Each point is reached from the start by the listed moves, each made 0, 1 or 2 times, or once backwards (-1), plus a little noise. Is the number of moves made odd or even? Then give how often each move was made.
(in the rows, 128 means zero)

Moves:
(1): [167 119 118 137 129]
(2): [133 178 135 121 135]
Start: [146 111 128 123 121]
Points:
[179  51 111 139 114] => even (1, -1)
[119 219 153 102 136] => odd (-1, 2)
[140  62 121 130 114] => odd (0, -1)

Moves:
(1): [165 126 130 111 134 127 121]
(2): [129 162 125 122 126 129 123]
(3): [123 136 171 132 134 125 126]
(4): [145 134 127 159 113 134 129]
Start: [123 131  97 128 135 116 115]
Points:
[147 225 176 188 115 124 106] => even (0, 2, 2, 2)
[140 197 135  72 159 107  95] => odd (1, 2, 1, -1)
[193 202 140  88 152 112  94] => odd (2, 2, 1, 0)
[108 126 183 221 115 125 125] => even (-1, -1, 2, 2)

Moves:
(1): [164 128 128 133 132 124 118 129]
(2): [128 154 129 131 135 127 132 135]
(3): [131 128 151 128 140 130 130 129]
(4): [129 134 128 162 134 127 128 126]
(5): [114 126 114 125 162 119 149 124]
(6): [129 124 122 121 136 164 127 122]
(7): [137 118 139 140 120 131 164 146]
(8): [117 118 127 125 137 125 118 158]
Start: [121 122 145 133 122 129 127 135]
Points:
[101 178 139 237 133  90 245 149] => odd (-1, 2, -1, 2, 1, -1, 2, -1)
[118  69 140 202 166 199 204 175] => odd (0, -1, 0, 2, 1, 2, 2, 1)
[131 133 207 127  71 151 204 154] => even (-1, 1, 1, -1, -1, 0, 2, -1)
[ 88 130 182 100 177 166 203 152] => even (-1, 1, 2, -1, 1, 1, 1, 0)
[116 135 113 133 210 104 151 168] => odd (1, 1, 0, 0, 2, 0, 0, 1)

Moves:
(1): [164 134 123 134 135 128 128 135 140 141 126]
(2): [123 177 119 125 133 142 130 133 125 119 137]
(3): [129 124 164 137 126 117 130 130 125 125 144]
(4): [120 130 121 151 134 118 131 128 132 139 131]
(5): [126 123 130 122 153 126 139 131 133 127 124]
(6): [115 123 128 133 122 171 115 139 135 126 134]
(7): [127 124 127 126 116 137 160 126 130 127 132]
(8): [130 137 129 131 122 122 138 168 110 121 117]
(9): [126 124 119 120 126 117 129 136 154 130 132]
(10): [127 136 130 114 132 127 130 136 117 158 139]
(11): [131 111 123 134 134 133 118 133 113 116 167]
Start: [130 123 100 120 141 127 124 127 128 125 132]
Points:
[137  91 188  99 167 143 200 140  81 118 212] => even (0, 0, 2, -1, 2, 0, 2, 0, -1, 1, 1)
[ 87  80  60 101 156 170 175 206 203 179  85] => odd (0, -1, -1, 1, 2, 2, 1, 1, 2, 1, -1)
[155 105  96 120 133 188 109 131 193  68 249] => even (1, 1, 1, -1, 0, 1, 1, -1, 2, -1, 2)

Moves:
(1): [154 120 116 136 125 125 132 113 126 127 105 131 122 125 133]
(2): [124 152 123 134 115 134 130 137 112 131 118 143 128 129 125]
(3): [142 147 163 125 125 136 122 105 120 135 127 133 102 123 129]
(4): [121 126 136 153 126 133 128 133 125 127 120 128 118 130 121]
(5): [136 132 126 131 165 113 108 138 124 120 125 148 126 127 126]
(6): [129 125 134 119 141 173 121 131 146 127 128 123 128 127 131]
(7): [122 132 132 129 157 140 179 124 126 131 122 124 121 138 143]
(8): [140 127 142 126 125 125 140 165 121 128 136 126 129 121 129]
(9): [130 141 138 138 128 126 129 127 156 129 132 121 147 139 136]
(10): [126 128 117 127 142 130 122 140 125 169 116 130 115 131 118]
(11): [139 129 111 136 116 136 145 126 123 135 163 135 116 140 139]
(12): [123 114 129 128 114 117 134 134 133 141 124 163 126 116 138]
(13): [130 127 138 136 128 135 126 124 108 131 132 134 153 131 120]
(14): [133 124 135 122 122 132 122 119 127 123 117 130 119 153 126]
Start: [123 122  90 114 128  99 104 114 132 143 114 105 125 131 148]
Points:
[145 185  87 167 126  48 201 217 125 106 157 139 183 164 191] => even (0, 2, -1, 0, 1, -1, 1, 2, 2, -1, 1, 0, 0, 0)
[177 146 183 165 139  21  36 118 152 138  68 108  66  75 131] => even (1, -1, 2, 2, 1, -1, -1, 1, 1, 0, -1, 0, -1, -1)
[249 131 170 137  84 178  60 131 114 117 107 190 145 159 165] => even (2, 1, 1, 0, 1, 2, -1, 2, 1, -1, 1, 1, 2, 2)

Moves:
(1): [139 131 121 121 137 129 130 130 132 128 129 132 127 135 120 132 125 124
 124 128 133 131]
(2): [128 152 122 131 121 132 122 140 114 129 133 130 131 142 127 130 130 133
 132 139 132 128]
(3): [149 131 140 121 131 120 128 117 136 138 139 115 137 116 134 141 135 156
 104 135 133 137]
(4): [141 126 121 163 119 114 131 117 119 121 132 122 119 122 123 132 132 128
 125 115 119 129]
(5): [130 135 136 133 146 114 131 128 120 129 136 128 123 128 121 126 137 138
 135 129 128 140]
(6): [130 121 121 128 125 146 118 117 126 126 121 121 131 140 121 134 137 131
 139 115 143 119]
(7): [126 129 131 131 125 136 141 135 133 128 120 125 135 127 124 129 127 129
 125 126 134 131]
(8): [122 114 130 127 133 137 116 137 129 142 131 112 128 126 132 133 133 127
 118 138 120 135]
(9): [131 122 124 135 134 125 135 129 151 118 124 127 130 132 128 119 134 123
 129 141 119 128]
(10): [116 138 120 127 127 125 132 124 134 151 125 126 123 125 128 122 124 130
 130 127 119 123]
(11): [127 125 134 127 125 140 131 119 130 129 144 125 130 126 126 117 130 112
 134 137 128 133]
(12): [132 134 130 136 131 138 129 130 137 127 127 162 134 123 127 120 134 119
 133 126 139 141]
(13): [122 115 131 121 122 132 111 122 120 132 130 127 145 129 106 134 123 125
 144 144 115 129]
(14): [129 123 134 131 126 129 124 128 132 122 125 131 128 143 127 126 125 123
 129 126 131 136]
(15): [134 129 126 128 141 130 127 133 130 122 127 132 147 136 138 120 125 126
 131 124 134 133]
(16): [120 129 132 129 131 126 125 126 130 122 141 124 133 127 126 144 128 132
 122 124 125 123]
(17): [140 122 137 124 124 116 126 130 132 122 132 126 148 132 125 132 153 111
 132 124 130 129]
(18): [126 124 117 132 125 116 134 130 128 123 137 134 127 130 128 127 133 140
 127 119 145 135]
(19): [138 130 127 133 129 119 132 140 131 128 140 131 123 127 138 138 120 126
 146 135 124 129]
(20): [121 129 121 135 129 127 140 123 118 137 118 136 121 137 138 132 125 131
 129 135 135 116]
Start: [114 122 133 128 130 130 132 130 140 126 112 116 132 149 121 122 130 137
 122 136 134 145]
Points:
[135 103  91 192 149 128 177  98 164 126  87 109 189 151  97 141  96 159
  74 185 106 139] => odd (2, 0, 1, 2, -1, -1, 2, 0, 2, 0, 0, 0, 2, -1, 2, 1, -1, 0, -1, 2)
[ 87  98 141  67 138 242  49  93 160 205 140  98 202 210  47 136 150 121
 131 192 151 175] => even (2, 1, 1, -1, 0, 2, 0, 2, 0, 2, 2, 1, 2, 2, 0, 1, 0, 0, -1, 0)
[ 52  59 117 143  83 203  89 114 189 115 117 162 181 176  35 100 153  77
 155 134 146 183] => even (0, 0, -1, 0, -1, 1, 1, 1, 1, 1, 1, 2, 2, 2, -1, 1, 0, 2, -1, -1)
[140 139 111 135 138 109 103 131 149 149 179 119 120 143 130 213 142 249
  75 139 184 166] => even (1, 1, 2, 0, 0, 1, -1, 1, 0, 0, -1, 1, 0, 0, -1, 2, -1, 2, 1, 0)
[ 83 101 101 116  87 199  88 139 119 163 114  38 172 209  65 113 166 162
 128 142 169 171] => even (0, 2, 0, 0, 0, 2, 2, 2, 0, 1, 1, -1, 1, 1, 0, -1, 0, 2, -1, -1)
[166 147 160 103 163 174 149 112 143 111 147 195 221 132  94  93 130 108
 107 152 188 205] => odd (2, 0, 1, 0, 0, -1, 1, -1, -1, -1, 2, 2, 1, -1, 2, 0, 0, 0, -1, 0)

Moves:
(1): [153 130 130 131 133 135 128 149 129 131 131 123 145 129 125 131 124 122
 137 129 128 132 117 126 126]
(2): [131 135 124 135 124 127 131 126 134 132 133 128 121 118 135 134 118 130
 132 128 128 122 132 123 128]
(3): [125 133 152 128 128 125 126 130 133 131 125 125 128 125 115 133 122 130
 135 125 129 125 131 128 125]
(4): [129 132 135 145 131 134 127 129 125 129 132 130 128 131 129 134 137 119
 125 125 131 128 133 132 131]
(5): [126 131 125 123 146 128 130 130 126 119 133 135 128 122 122 132 126 130
 132 131 126 130 129 132 124]
(6): [119 129 123 122 134 157 131 127 130 127 126 124 128 127 136 127 127 124
 136 117 134 135 138 129 121]
(7): [128 127 129 133 127 127 145 128 127 132 125 123 130 128 137 134 130 134
 131 135 128 127 126 127 123]
(8): [117 132 120 126 120 123 119 149 124 124 117 129 124 130 122 138 137 124
 130 132 137 130 127 126 133]
(9): [133 127 124 129 129 127 132 129 147 128 128 129 132 129 127 126 134 121
 122 129 128 125 132 125 126]
(10): [128 127 115 122 141 120 128 132 128 149 133 126 115 134 128 127 128 130
 137 123 124 127 123 136 140]
(11): [125 119 128 121 126 128 127 127 126 125 146 124 130 128 131 139 132 128
 133 126 124 129 130 125 131]
(12): [127 133 130 126 120 129 128 127 134 130 132 149 131 136 130 133 137 119
 136 129 129 136 121 131 118]
(13): [124 132 122 122 129 130 129 128 129 138 135 127 141 128 128 125 127 129
 123 131 131 130 130 128 131]
(14): [126 142 125 122 136 126 127 131 128 125 131 125 128 143 131 127 121 131
 133 123 132 135 127 121 131]
(15): [122 131 127 121 127 120 116 135 133 118 121 127 136 127 145 132 134 129
 125 132 119 126 126 143 131]
(16): [126 122 119 133 124 130 130 122 128 128 125 128 136 137 126 145 126 129
 134 123 125 123 130 131 126]
(17): [133 140 127 119 130 128 125 121 121 136 124 122 129 125 126 136 137 118
 132 131 129 121 125 127 130]
(18): [132 126 126 135 133 133 120 134 130 124 120 133 127 128 130 127 137 157
 129 132 130 122 123 122 133]
(19): [126 128 127 133 131 119 132 125 125 125 132 131 135 132 127 123 131 129
 149 129 128 121 125 126 130]
(20): [126 131 124 126 130 136 124 126 131 128 126 123 122 133 126 129 123 124
 132 155 131 134 123 130 135]
(21): [127 126 130 123 136 122 124 125 128 126 127 130 130 123 136 126 124 128
 125 122 149 129 129 131 123]
(22): [135 133 131 131 119 123 121 119 130 125 126 120 135 124 118 132 141 129
 137 125 123 151 125 133 133]
(23): [138 126 134 127 127 127 130 125 123 133 128 131 126 131 129 125 128 126
 126 132 125 131 149 129 127]
(24): [138 130 124 120 123 132 129 130 120 120 139 127 121 131 116 115 134 135
 123 126 136 125 130 150 135]
Start: [129 130 119 130 135 120 145 147 138 126 143 124 119 126 121 125 135 120
 132 121 127 128 118 136 135]
Points:
[140 150 165 159  90  49 143 193 118 117 104  72 142 104  92 206 145 118
 181 105 112 148 107 154 142] => even (1, 1, 2, 0, 0, -1, 2, 2, -1, 0, 0, -1, -1, 0, 1, 1, 0, -1, 0, -1, 0, 2, 0, 0)
[158 175  76  67 142 113  93 207 145 162 115  83 169 138 102 135 173  74
 181 113  87 197  81 196 172] => even (2, -1, 0, -1, 0, 1, -1, 1, 0, 2, -1, 0, 1, 0, 2, 0, 1, -1, 0, 0, -1, 2, 0, 0)
[127 138 108  96 153 153 185 174 139 147 169 108 163 107 215 193  96  75
 221 119 136 122 108 111  88] => even (2, 2, 0, -1, 0, 2, 2, 0, -1, 0, 2, 1, 0, 0, 1, 0, 1, -1, 1, 0, 1, -1, 0, -1)
[ 74 186  81 128 155  93 106 186 132  94  87 108 154 166 125 191 170 169
 249 102 128 162  80 168 166] => odd (0, 0, 1, 0, 1, 1, 1, 2, -1, 1, -1, 0, 0, 2, 2, 2, 0, 1, 2, 0, 0, 2, -1, 0)
[ 78 114  79 138 110 104 125 164 169 139 163 121 130 133 172 162 117 161
 114  96  98  85 178  85 163] => even (-1, 2, 0, 0, -1, 0, -1, 1, 1, 0, 2, -1, 2, 1, 1, 1, -1, 1, 0, -1, -1, -1, 1, -1)
[215 168 143 130 127 216 178 128 161 113 157 129 136 195 105 103 190 100
 163 124 169 189 154 148 113] => odd (1, -1, 0, 1, -1, 2, 1, -1, 2, -1, 0, 2, -1, 2, -1, 0, 1, 1, 0, 1, 0, 1, 2, 2)
[122 137 166 148 127  57 185  75 146 186 173 152 140 130 106 216 142  86
 193 110 142 177 163 140 101] => odd (-1, 1, 2, 1, 1, -1, 2, 0, 0, 1, 1, 2, 1, 0, -1, 2, 0, -1, 0, 0, 2, 2, 2, -1)
[ 79 112 158 211  79 115 101 145 217  70 136 182 146 131 109 232 214 134
 185 108  90 118 120 121 124] => even (-1, 1, 2, 2, 0, 0, -1, 1, 2, -1, 2, 2, -1, -1, 1, 2, -1, 2, 1, 0, -1, 1, -1, -1)
[100 141  86  98 217 109  73 177  77 131 168 127  80 132  89 109 187 172
 153 172 193 164 153 190 226] => even (-1, -1, 0, 2, 2, 0, -1, 2, -1, 2, 1, -1, 2, 0, 0, -1, 0, 2, 1, 2, 2, 1, 2, 1)
[107 123 152 174  98  81 115 151 182  96 141 149 158 169 106 171 227 170
 142  93  91  71 106 179 154] => odd (-1, -1, 2, 2, -1, -1, 0, 0, 2, 0, 1, 1, 0, 0, 2, 2, 0, 2, 1, -1, -1, 0, -1, 1)
